Every row gives one point. To make a cloud, some directions were put in groups of two or more. Within a group, all points are equally far from the middle, so they leave a hole (a ring in 2 directions, a hollow ball in 3). The other directions are filled evenly. Then the cloud was stretched, turned, moved and blurred a little. How many holes are there, and how many directions does each take, smallest first?

Cloud (19 x 3):
[[ -8 -40 -11]
 [ 33 -43 -12]
 [  5 -14 -31]
 [ -5 -48  39]
 [-24 -23   1]
 [-27  20  14]
 [ 11 -18  58]
 [ 56 -21   2]
 [  7 -38 -20]
 [-16  44  -8]
 [ 10  60  -5]
 [ -2  57   2]
 [ 13  42  37]
 [ -4 -57  18]
 [-25  21  -8]
 [ 48  34   0]
 [-26  13  23]
 [-14   1 -26]
 [ -1 -55   2]]
Holes: 1 (3)

Cloud (29 x 4):
[[-30 -22  21   0]
 [-22  -1  25   0]
 [-40 -38   9   8]
 [ 20 -17  10 -12]
 [  3   0   7 -13]
 [-13 -15 -15 -12]
 [ 23  -2  -4  27]
 [-41  21   4 -27]
 [ 25   1 -12  -6]
 [ 18 -20 -11  21]
 [ 19  14  20   0]
 [-31  34  -1 -14]
 [ 29 -16  -5  12]
 [-17 -15 -18 -21]
 [-34 -60   1   1]
 [ 29 -24   4 -19]
 [ 23 -16  16 -29]
 [ -2 -44  16 -14]
 [ 28 -38  17  -7]
 [ 12 -21  32  -8]
 [-22  -9  43  -2]
 [ 12 -22 -13  29]
 [-28  26   2  -4]
 [ 22  16  -9 -15]
 [-16 -22  15 -24]
 [-33  -2  -6 -27]
 [-21   3  -8   8]
 [  2  16  34 -27]
 [ 16 -22   3   9]]
Holes: 0

Cloud (29 x 4):
[[ 22 -16  36  -3]
 [ -2  44 -13  48]
 [ -3  38  -9  52]
 [ 32 -21 -27  23]
 [-40  -1 -13  26]
 [ 44  19   7  -6]
 [  2  44  -3 -13]
 [-14  51  -7   7]
 [ 41   3   2  -9]
 [-25   3  35 -10]
 [ -6  -8 -42  -2]
 [  0  18  40  30]
 [ 52   6 -20  14]
 [ 20  19 -33  60]
 [ 23 -22 -10  46]
 [ 10 -17 -40   8]
 [-29  19 -44  14]
 [-33 -15  17  -6]
 [-24  15  20  35]
 [ 13 -34 -13  14]
 [-26  22 -32  -7]
 [-31  24 -21  37]
 [-36   0  22 -10]
 [ 20  10  -4 -23]
 [ 10  51 -34  31]
 [ 21 -30 -14  27]
 [ -6 -25 -23  35]
 [-17  20   7  47]
 [-31  38 -22  11]]
Holes: 1 (4)

Cloud (46 x 6):
[[ 10  29  14  54  15  40]
 [-23 -17  11  11 -42  43]
 [  4  38   6  31  -8   5]
 [  2   1  -8   7  -6 -17]
 [ -1 -12  23   9 -36  59]
 [-27 -24  -4  16 -46  18]
 [  3  45 -10  -3 -24   9]
 [  9  28  -6  39  -1  21]
 [-25 -31  16  38  -2  27]
 [  0 -14   4  30 -39  13]
 [-18  -3   3  16 -51  14]
 [ 21  14 -16   5 -24 -22]
 [ -8  -6 -30   2 -38  22]
 [-10   5 -29 -12 -34 -17]
 [ -4 -21   4  23 -60  25]
 [-29  -5 -17 -10   0  21]
 [ -4  31 -23   2 -41  55]
 [ 21   3  22  31   0  10]
 [  7  35 -15 -27 -39  15]
 [  0  17 -46   4 -36  25]
 [ 19   8  53  25   8   3]
 [  9   1 -28  31  10  -3]
 [  7   5  42  18  -4  36]
 [ -4  41 -11  19   2 -44]
 [ -2  19  21  17 -31  47]
 [-11  28 -27  20  -2 -42]
 [ -2 -30  -2  34  -1  19]
 [-14 -21  19   0 -10  43]
 [  0   5  -6 -33 -16  43]
 [ 15 -11  10  20   3  21]
 [-42 -14  36  21   9  18]
 [  6  28  -5  11 -15  18]
 [-23  16  24 -15  -6  -6]
 [  1  36 -29   3 -33 -40]
 [ 20  14  21   2   2  -8]
 [ -4  22   1 -16  10 -14]
 [ -1  17  21  46   2 -13]
 [  4   6 -27  18  18 -33]
 [-19 -17  22  20  24   1]
 [-11   0  45  21  25   5]
 [ -2  50  -5   7   6  -4]
 [  0  47 -24   4 -26 -13]
 [ 17  13  -4  39 -15 -32]
 [-20  29 -11  -3   5  26]
 [-14  38 -27   5 -12  32]
 [-15  -7  16  10  -1  -1]]
Holes: 0

Cloud (74 x 8):
[[  7  28   3 -35   3  -1 -17 -13]
 [ 14  36 -33 -11  -1 -24  34  28]
 [ 12 -13  10  19   8 -26 -31 -45]
 [ 40  12 -24  14 -22 -31  15  10]
 [ 31 -16  33 -21   8  16 -12 -10]
 [-23   8  -9  27  28 -27  -1 -34]
 [  2 -43  16 -11   8  24 -15  10]
 [ 46   4  14   2 -21 -13  37  33]
 [-29  14 -30 -16  17 -40  17  39]
 [ 10  21   4 -13  -9  -4  29  52]
 [-15 -21  -7  24 -23 -24 -38  23]
 [  8  18 -23 -25  -1  11  41  20]
 [-33 -16  22 -21  25 -16   4 -18]
 [ 28  -1   0  -6  -1 -35 -32  35]
 [-40 -13 -27  38 -11  14  19 -12]
 [-14 -15  30  -5   7 -47   5  10]
 [-60 -12 -14 -45  19   0   1 -13]
 [ 13  -8  28  -7 -23 -40  -2  -8]
 [ 43 -12  25  28  -9  29   8 -25]
 [-25 -34  16 -17 -20   5 -16 -12]
 [ -6  26   0 -20 -36  -9  -4  35]
 [ -9   1  16  32   4 -14  26  11]
 [-22 -35   7  -3   9  11   0  31]
 [ 45  10   8  -6   6 -29   3 -13]
 [ -8  15 -18  29  -4   7  -5  47]
 [-13  12  -2  -8 -27  10  35 -27]
 [ -6   5  29 -39 -13  19 -10 -35]
 [-19  -3  11 -27  31 -42   3  11]
 [ 27  -8 -10  33 -27  -3 -20 -10]
 [-27   0  21  21  -1  28   3 -12]
 [  1  -8 -24  14 -13 -59  -7  14]
 [  9 -41   7  -9  24  25 -16   5]
 [-32  -2   3  16 -19 -23  32  33]
 [ 40 -32  21   4   9  25   3 -25]
 [ 34  16 -20  21   7   4  40   1]
 [ 36 -28  -1  47   8   0 -29 -18]
 [ 39  29  26  -5   7 -25  24   7]
 [  4 -30  11  19  -9  17 -56   9]
 [-57 -10   3  -8   4  13 -11   2]
 [ 17 -11  -1  23  -6  -2 -53 -15]
 [-13 -17  26 -25 -19 -31  -5 -14]
 [-21  -6 -29  37  31   9 -16 -18]
 [-41   0 -34   2  21 -11 -15  -3]
 [-33 -16  17 -25   3 -38  12   5]
 [  4  13   3  46 -14  26 -11 -23]
 [ 16  -8   7 -28  26 -16 -14 -37]
 [  1 -33   8   0 -18  31 -39   6]
 [-10   6  -6 -10 -32  33   8  15]
 [ 19  42 -17   2   0 -29   6  30]
 [-37  10   1  -9  36 -10 -28  -5]
 [ 10  18   7 -32  -4   3  33  -9]
 [-36  18   4  19  -3  -8 -23  19]
 [-18  -4 -26   6  16  18  54 -22]
 [-11   7  -1  -1  36 -40 -12  25]
 [ -1  28  30  21 -22 -11 -10 -19]
 [-11 -13 -35  22  35   9  26 -17]
 [  4  11  -7 -44  -6  14  -2 -11]
 [  8  -6 -12 -48   4   6   2 -23]
 [ 14  36   3  18 -16 -40  25  -3]
 [-13  -5 -12   1  34 -28 -24  -5]
 [ 21  35  27 -27   9 -17   3  14]
 [  1 -20 -10 -16  28 -16  -6  -4]
 [-22 -24  25 -13 -13 -34  -2  19]
 [ -1 -35  15  -7 -21   0   2  -9]
 [-22  26 -19 -20  19 -15  45 -33]
 [  9 -26 -18  35   4  -4 -38  -2]
 [  0 -43  12  -3   0  16   3 -30]
 [ 11 -14  15   9 -31 -17  -8 -16]
 [-27 -19 -54  21  16   0   3  -9]
 [ 36  -1 -21  12  -8 -25 -12   6]
 [ -4  13   9   4   6  35  -9  13]
 [ 22 -18  -7   7  23 -29 -10   7]
 [ 21  16   7 -20 -13  -1  33  37]
 [ 34   7   8 -13  14 -45 -20  -4]]
Holes: 2 (2, 3)
